Each wall is flat, endless, passes through zero and stands at right angles to its row. A trip goes straight from one point to another. List the walls that it crosses, first one first.

Walls:
(1): [16 11]
(2): [35  5]
(3): [-33   0]
(4): [  1 -14]
(5): [-29  30]
(6): [  8 -28]
Trips:
[16 60] to [11 45] -> none
[-2 32] to [ 11 -19] -> 3, 5, 6, 4, 1
[ 1 25] to [-23 -10] -> 3, 2, 1, 4, 6

Walls:
(1): [-6 27 14]
(2): [-15 -28  31]
(3): [-12  38 -24]
(4): [-9  4  8]
(5): [-7 23 13]
(6): [-52  -7  -9]
(7): [  9  54 -13]
Trips:
[-5 -3 13] to [50 12 30] -> 6, 7, 4, 2
[ -3  28 -11] to [ 26 -18   0] -> 6, 4, 5, 1, 3, 7, 2
[-53  19  -2] to [  7 -33  10] -> 7, 3, 1, 5, 4, 6
[-20   0  -2] to [-11   8   9] -> 7
[12  6 24] to [-15 -20  16] -> 7, 6, 1, 5
[-60 -35   6] to [ -5  24 -15] -> 3, 5, 1, 7, 2

Walls:
(1): [  0  -7 -24 -36  11  19]
(2): [ -1  -3 -19  14 -21 -20]
(3): [ -1  26 -14   7  -7   0]
(4): [ 15   0  -7 -23  -5 -26]
(5): [ -7 -21  27 -11  15   7]
Trips:
[ 15  23  18 -17 -14  -9] to [ 10   3   4  38 -12   4] -> 2, 4
[ 21   9   1   3  16 -37] to [  5 -22   9 -11 -16  -1] -> 3, 5, 1
[ 9 10 17 -3 12 -2] to [ -3   1 -31  15 -12 -41] -> 3, 5, 2
[-12 -29 -17   2 -13  25] to [-36  -7  -7   8  20 -11] -> 1

Walls:
(1): [ 13 -16  28  -6  10 -23  -3  20 -12]
(2): [ -1  29  -1   1  40 -27   8  -6 -16]
(3): [  2  11 -18 -26  21   2 -13 -14  -4]
(4): [-49  -9  -3  -1  13  -5 -47  -8  -4]
(5): [ 11  -2 -26   7  34   4 -32  49  24]
(6): [-16   0  23 -25 -24  36   7  15  -2]
Trips:
[ 24  10 -13 -17  26  12  24 -10   5] to [  8   5 -22 -20  32  18  13 -26  18] -> none
[ 23  20  28  -8  12 -38  33   5 -29] to [ 13  -2   4   8   4 -37 -19  -9 -38] -> 3, 4
[  6 -10  12   2  -2  42   7 -17 -16] to [-48  -7 -25  -2 -32   1 -17  24 -17] -> 4, 5
[ 4 -1 -1 -9 -4 27 27 11 34] to [-60 -10  15   2   2   4  33 -17  32] -> 5, 4

Walls:
(1): [ 22   5  -6  31   4 -45  -5 -37  -8  16  -8  -7]
(2): [ 16  -6 -12 -15 -40  34  10 -23  23   2   7  12]
(3): [  2  -4  -5 -23  42 -27 -38 -44  27  -7   2  39]
(4): [ 12  39 -20  20  18 -23  27  -3  -5   1 -30  -9]
Trips:
[-27  -9  16 -30 -33   9 -24   8   9   8  -5  -9] to [ 24  -6 -17  -7  23  -6 -30  18   0  34  -3  18] -> 3, 2, 1
[  5 -32  51  -3   8  -5 -14  13  32 -28 -10   1] to [  9   4  -9  12   3  26  -8   9  12 -17   2 -13] -> 2, 3
[-13  -1  48 -25  11  47 -12   7  16   8  18  15] to [-16 -16   1  22 -15  29 -12  -3 -29   3 -31  -4] -> 3
[  3   4 -41 -25   7  24 -29 -19   3  12 -35  -5] to [ -7  -6  10 -15 -12   1  45 -21 -39 -16  46  40] -> 4, 3
[ -3   1   0 -25   3   9   5  18   6  10  22  19] to [ -2 -15   0   9  -4  -8 -11 -35  17 -35   3 -31] -> 1
[ 10   7 -29 -36  36  29 -20  -2  12  -5 -22  13] to [-36  19 -19  25 -10  25  30   3  -4 -22   9   7] -> 3
[ 10  32 -28  33   3 -23 -20 -26  -3  -4  -4   5] to [-16  13  39  23   6  23 -11  -7  24 -14  35  -3] -> 4, 1, 2

Walls:
(1): [  6   9  13  -8   5  -7  17   2 -20  19  11  -8   1   0 -15  -4  14  -6]
(2): [  8  -2   3  -5  60 -22  10  -7  11   9 -11   5 -11   2  -5   5  -3 -15]
(3): [-13  31   9  -9 -10  -3   6   5  15 -16  24 -16 -22   5  18  -2  -6   7]
(4): [-20  28  -5  22   0  -9  -3   7   4   2  12  15  -3 -30  -5  10  24   9]
(5): [  2  -9   1   0   8 -27   5  -5  19   1  32 -10  30   3  11 -13   5 -10]
(6): [  2  -9   6 -14   3 -11   4  13   5  10  14  34 -15  11   7   7  14  10]
Trips:
[-12  25  -3 -20  21  -9 -11  14 -16  10  -6 -25 -22  -5  16   6  -4   9] to [ -8  -9   8   4   8  -4  19  -6   5  10   0   2  -6   4 -22  16  31  -9] -> 6, 3, 5
[ 23 -12 -15   5  18 -16   3  28  -5  -5 -12 -11  21 -12  -8  -3   1   2] to [-14  -9  18  -1 -17   2 -15  -6   3 -11  -4   7   7   0   2  -6 -17   5] -> 1, 2, 5, 3
[  6  -5  -7  -4 -12   4 -21  -4 -19  -8   1  -5 -10  -3 -14 -20 -16  -6] to [  1   1  -1   5  11  13   2   7  19 -12   1   9  -7 -24 -13  -6  -6  -5] -> 4, 2, 3
[-13   5  10  -6  12 -12   9   1 -18 -23  -9  -2  -6 -17   2  -1   4   1] to [-13  10   6  10 -12   5  10 -11   9  -4  -9  15  19  -8 -15   7  -1  20] -> 2, 1, 3
[-15 -14 -13   8   9  13  15 -17  16  17  22  -7 -20 -24  10 -15  17   8] to [-25  15  -1   8 -13  -6  14   2  -7 -30  -8   5 -12  -7  -4  13   2   3] -> 1, 2, 5, 6

Walls:
(1): [-17  31 -11  -9 -11  12  13 -21  23   6 -12   7 -19   2  33  12   2 -11
 -21 -20  19  41 -19   6]
(2): [-19  -1  29  -7   2  12  -7 -25 -33  28  -8   1  15  -2  20 -10   0 -20
  -9   6 -14   6   2  21]
(3): [ -2  15   5  18  37  18 -13 -38 -12  21  11 -20  19 -21 -12   0  32 -29
  20   5 -22   3 -10   0]
(4): [ 13 -36  16 -31   4  27 -27  17  -3  12 -10   1  -1   9 -11   9 -32  -6
 -26  -4  -6  -3   6 -16]
(5): [-31  10 -16  21 -18  34   2 -11  -1 -16  42   8   4  22 -25 -11  -9  15
  13   8 -23  16  16   3]
(6): [ -5 -12   5 -28 -45 -31   4  16 -33   2  10  -7   0  22  15 -30   5 -21
  15   2  26  -8  -5  -9]
Trips:
[ 19  -1  29   5   2 -31   9  15  16 -29  20 -38  27   3   6  21   0  17
  19   8  -7  -7   5  -8] to [ 12  42   8  -5 -11   6  -3 -19  -2 -12 -14 -10  -1 -21  24  -3 -13  -4
  -8  19  37 -16 -14  33] -> 1, 2
[-24 -10 -23 -15  27  15  -4  23  -6  -3 -19  -4  24  -9  15   2  -6  18
 -14  26  20  -7  -8  12] to [-27  22  14 -28 -18  33  11   7   1  17   4  26 -12  26 -21   4 -12  -2
   5   6  -3  13   0  -1] -> 1, 5, 6
[-14  34  13   0   1  11  -1  19  -3  22 -11  -7   9 -20   6  18   0   0
   5 -13   0   5 -19 -17] to [ 14 -27 -29 -11  31   2 -28  30   0  20  -4   6  -3  11   4  11  10   8
   5  17 -17  24  17  35] -> 4, 1
[-14  -6   0  12  14 -19 -21  -7   5  20   3 -26  -1  18  -3 -17   8 -15
 -14  14   1  -4 -16 -12] to [ 22  16  10 -23 -16   2  16  -1  44 -15 -16 -10  -6 -21 -16 -16  13  -7
  -7  21  -5  30  20  10] -> 4, 1, 2, 6, 3
[ 10  39   3   9 -10  13  23   8 -16 -27   6   2  -6  11 -25  50  -2  42
 -19 -14  -9 -13 -19  11] to [-22 -32  11 -11  -5   3 -13  32   9  36  -8 -32 -24 -10   3   9   9  -7
  13 -23   9  25 -13   0] -> 4, 5, 6, 2
[ 23   5   6   0 -10  -3  -9 -15  18  -7 -10 -15  -3   9 -18  -3   8  21
 -37  13  20  14 -22 -26] to [ 25 -11 -28 -18  -1   0  10  23 -23   2   1  14  -6 -60   9 -21  14   5
  12  13   7   6  -9  -4] -> 6, 1, 4
[-31  11  10 -15   7 -24   6   0  -3  22 -12  15 -31  36  -6  16  13  10
  12  22  24  -5  24   4] to [ 18   2   8  16   2 -12  10 -32   2   2  -6 -16  16 -13  17 -24  -8 -39
   7 -19   1  -6   5   3] -> 3

Walls:
(1): [ 23 -28   3  -5  -8  30  25   7 -10  -1  -5   4  29  20  -4 -24 -13  -2
  19  11  10   0  45   6 -37  34   4   9  20   2  31 -19 -14 -41  35   0
 -29  30   0 -31  10  10  28  29   2   2   4  17]
(2): [-15 -28 -17 -23   5  34   6   3 -12  23  14   2  11  -6  16 -12  -5 -15
  -7 -20  -1  21 -29   8  -7   1   0  33  19  10  18  30   3 -11 -21 -25
  -4  -3  32 -15   0   7  12  18 -16  -9  25   5]
(3): [-23   9  13  -1  38   3  26  -5 -18  19  10   6   6 -34  26  25   7  21
   1  -5  15  -2   4   9   2  19   3 -10  26  -2  -7   8 -37  12 -10  -1
  28 -42   6 -19  23 -40 -13  31 -54  10 -18  -8]
(4): [-26 -28  -1  -3 -18  31 -25  -5  -7   4   1 -17 -23 -16  -3 -33 -21   5
  26   4 -13  19  -6  12 -33  -6 -29 -22 -38  15  -9   1  31 -32 -19   8
 -14  29 -20   7  17 -16   6  -9 -16  12  -5 -41]
(5): [  7  -7  -9  11 -11   3  10  19   8 -34   7   2   3 -19  28  18  32 -11
  21   5   6 -32 -17  -8 -19  -1 -32 -21  -4  20 -22  21   8 -27  30  -3
  -3  16  -1   1  -4   7  -5  17  40 -18 -32 -27]
(6): [  3 -11 -11  21 -16 -11  34 -28  -1   0  16   7 -12   8   6   9 -13  13
  38  -1 -44  12  -7 -13   9   0 -11 -12   8 -11 -23   9   4  14  -8  -1
   2  -4 -23  -5 -32  -7 -17  14 -38  18  -4  -6]
(7): [ -8  -4  29 -24 -17  13   9  24  26  18  -3   7  10  26   4  13  34  -7
 -15 -10  11  15  -6  17 -15 -39 -19   5 -13   0  -6 -13  43  -2   8  -1
 -53   3 -19 -10  28   9   3   5   7   9  -2 -49]
(8): [-16  -8  30 -19  20  28 -21 -16  -1  10  10  14   4  -6  24   0  -4   9
 -23  32  -1   2   2  16  43  14   0  -3   5   9 -12  -1  -5  -3   1  32
  -6 -34   4 -11   7   6  25 -39   1 -39  17 -13]
Trips:
[-39  12  -3 -12  30   1  17 -19 -23  -1  28   6  20  30 -28 -10 -23  22
  -6  12   0  17  16 -15 -12  -6 -20   2  40   5  35  23 -29  -4  -6  22
   7  16  12  -5  33  -6   8  27  -1  -4  -1 -22] to [-17  -7   0 -13   7 -15   8  33 -27 -13  25  17   4  -9  17  -3   5  -4
 -14 -20 -19 -34   9 -20   6  32   1  30  -4 -23  -5  47 -34   2  10  12
  11  20  19  -3  -5  -3   0   0 -60 -25 -10 -11] -> 4, 6, 5
[ -2  11  -2   2  -1 -15  24   2 -23 -32  15  17  -9 -32 -16  10   4 -13
 -20  -3 -11  -9  -7   6  -4  -1  17  24 -17 -15   8   9   1  25  17  36
 -30  33  -2   9   7   1 -19 -15 -30 -18   1 -15] to [ 12  18 -26   4  10 -14  11   4  -3  -2  43  24  -2  37  11  -6   0   9
  11   1  -6 -16   0 -11 -13 -25  -1  17  24  25 -13  37 -34  -5 -17  24
   8  15   7  -3 -34  27  22   6  -4  -2  -3  -2] -> 7, 2, 1
